Every row gives one point. Each copy is the shape, with its points in the same order, stretched, turned, moved and blurred by noise. Is it also mirrored, or only turned?

Shape:
[[ 13.5  20.0]
 [-29.9  -3.1]
 [-12.9 -19.4]
 [ -0.4   5.0]
 [ 13.4  -4.2]
 [ -5.3  15.5]]
Copy 1 (6 x 2):
[[ 32.8   1.1]
 [-16.3   5.9]
 [-10.6 -17.6]
 [ 12.8  -3.3]
 [ 19.3 -18.6]
 [ 14.6   6.7]]
Copy 1 is: only turned
Copy 2 (6 x 2):
[[  7.9 -28.5]
 [-26.8   4.3]
 [ -5.5  16.3]
 [ -0.8 -12.3]
 [ 14.7  -4.9]
 [ -8.0 -21.2]]
Copy 2 is: mirrored
Copy 3:
[[  1.2  25.0]
 [-24.2 -21.3]
 [  1.9 -26.7]
 [ -1.0   2.5]
 [ 17.5   2.1]
 [-12.2   9.8]]
Copy 3 is: only turned

Shape (7 x 3):
[[  1.0 -26.4   2.9]
 [ -4.7  38.1 -20.6]
 [ -7.2 -13.0   2.3]
 [ 20.4  -2.4   1.2]
 [ 12.2   6.3   1.2]
 [  0.6 -25.0  10.0]
 [ -2.4 -15.9 -15.7]]
Copy 1:
[[ -4.0 -25.2  -0.4]
 [ 17.2  23.4  37.0]
 [ -5.2 -17.9  13.1]
 [ -2.7   3.0  -3.4]
 [ -4.3   5.9   7.8]
 [-11.7 -23.9   0.7]
 [ 14.9 -17.4   7.4]]
Copy 1 is: mirrored
Copy 2 (7 x 3):
[[-13.8 -29.6  -6.8]
 [ 21.2  33.9 -10.2]
 [-14.3 -10.8  -3.7]
 [ 17.1 -20.6  -1.0]
 [ 13.9  -7.1   1.0]
 [-13.9 -26.4   0.2]
 [ -9.7 -15.0 -20.1]]
Copy 2 is: only turned
Copy 3, 7 rows:
[[  8.4 -22.2  11.1]
 [-17.5  14.8 -34.5]
 [ -3.2 -16.2   5.7]
 [ 16.4   2.9  -1.7]
 [  6.7   4.7  -4.5]
 [  7.9 -18.8  18.1]
 [  3.6 -21.7  -9.0]]
Copy 3 is: only turned
Copy 4:
[[  6.3 -26.3   8.9]
 [-24.5  30.6   1.3]
 [ -4.5 -21.3   1.9]
 [ 14.0   1.6   7.4]
 [  5.2   7.1   0.8]
 [  4.7 -27.1   5.9]
 [-12.9 -14.8  24.7]]
Copy 4 is: mirrored

Shape, 11 rows:
[[ -9.7 -16.0 -11.4   0.8  -1.0 -16.1]
 [  7.8 -16.0 -47.5  42.3  -6.7   1.1]
 [ -6.0   0.9   6.4 -12.3   1.3  10.0]
 [ 16.2 -17.0   1.8  -4.1  -4.8  -5.8]
 [ 20.1 -21.0   6.8 -14.5  10.6  -2.7]
 [  5.0  12.1   2.1  -1.0  39.2   2.9]
 [ 12.8 -10.0  -0.7  -4.3  35.5 -10.7]
 [  5.2  12.2  11.9 -14.0 -17.9 -13.9]
 [  5.6  21.2  -5.1  -5.1  -1.8   6.9]
 [ -3.6 -12.1  -8.0   0.6   5.6 -18.1]
 [ 14.9   9.2  10.8  20.9  -9.4   7.1]]
Copy 1:
[[ -2.0 -11.5 -17.4  -7.0 -12.1 -14.2]
 [  5.0 -10.8 -45.2  48.5   1.7 -15.4]
 [ -0.2  -5.9   1.8 -19.5   3.4  13.2]
 [ 11.2 -21.0   2.0   3.6 -14.3  -4.5]
 [ 15.5 -32.1  12.4  -7.1  -6.7  -5.3]
 [ 19.7   2.0   9.9 -16.2  36.4 -16.4]
 [ 21.8 -19.4   6.5 -10.3  17.6 -30.2]
 [ 12.1  12.9   2.1 -10.3 -26.9   8.8]
 [ 18.7  14.2  -5.6  -4.4   6.9  14.3]
 [  4.0  -9.2 -15.2 -11.2  -7.0 -18.6]
 [  7.0  11.2  13.0  25.7  -0.4   9.8]]
Copy 1 is: only turned
Copy 2:
[[ -4.5 -20.9  -4.5  10.2 -14.1 -13.5]
 [  7.3 -19.2 -24.6  52.9 -24.7  29.6]
 [ -7.1  -5.8  -3.6 -19.3   6.2  -1.7]
 [ 16.9 -24.4   5.9  -2.0   0.4  -4.8]
 [ 10.1 -29.8  19.9  -8.9  12.6  -4.5]
 [-18.9   6.3  23.3   7.7  24.9   1.8]
 [ -9.9 -17.2  29.6  12.1  17.9  -6.3]
 [ 19.2   3.6   4.8 -17.3 -10.9 -21.2]
 [  3.4  14.1   3.7  -7.2  -3.9   7.6]
 [ -3.4 -17.5   4.2  11.1  -8.7 -14.9]
 [ 23.2   3.6 -12.4  10.5  10.7   2.6]]
Copy 2 is: mirrored
Copy 3 (11 x 6):
[[-18.8 -15.5  -6.8   0.5  13.0  -3.4]
 [  1.2 -18.7 -31.9  46.8  -4.8  14.0]
 [  1.6   6.5  14.6 -15.1   6.5   9.1]
 [ 12.7 -18.0  -0.8 -12.5   4.5  -9.3]
 [ 20.8 -16.5   5.4 -19.2  21.8  -7.8]
 [ 19.6  23.5   5.6   8.7  39.5  -3.9]
 [ 16.5  -2.2   0.1   2.7  44.1 -11.9]
 [ -0.4   6.7  -0.8 -25.5 -10.8 -18.4]
 [ 11.0  22.7  -5.0  -5.4  -3.6   4.7]
 [-10.9 -10.9  -7.5   1.0  18.4 -11.1]
 [ 22.1   5.0   9.6   7.4 -15.7 -10.5]]
Copy 3 is: only turned
Copy 4, 11 rows:
[[ -9.3 -17.4   3.1   3.4  -4.1 -11.4]
 [ 39.3 -37.3  13.6  23.9   5.5  -9.9]
 [-11.1   5.8  -9.3   0.2   0.9  15.4]
 [  6.1  -0.2 -11.9 -11.6 -12.1  -5.6]
 [  3.2   3.4 -26.9 -16.8  -2.7  -8.8]
 [ -2.7  21.9 -12.6  10.0  35.9  -8.5]
 [  2.5   8.3 -22.4  -2.3  22.6 -25.1]
 [ -4.4  16.7  10.1 -24.4 -14.9  -2.5]
 [  6.4  13.8   9.0  -9.7  11.7   9.8]
 [ -6.5  -7.4   0.1   0.6   2.1 -18.6]
 [ 24.0  19.2   5.0   5.4 -12.3   3.8]]
Copy 4 is: mirrored
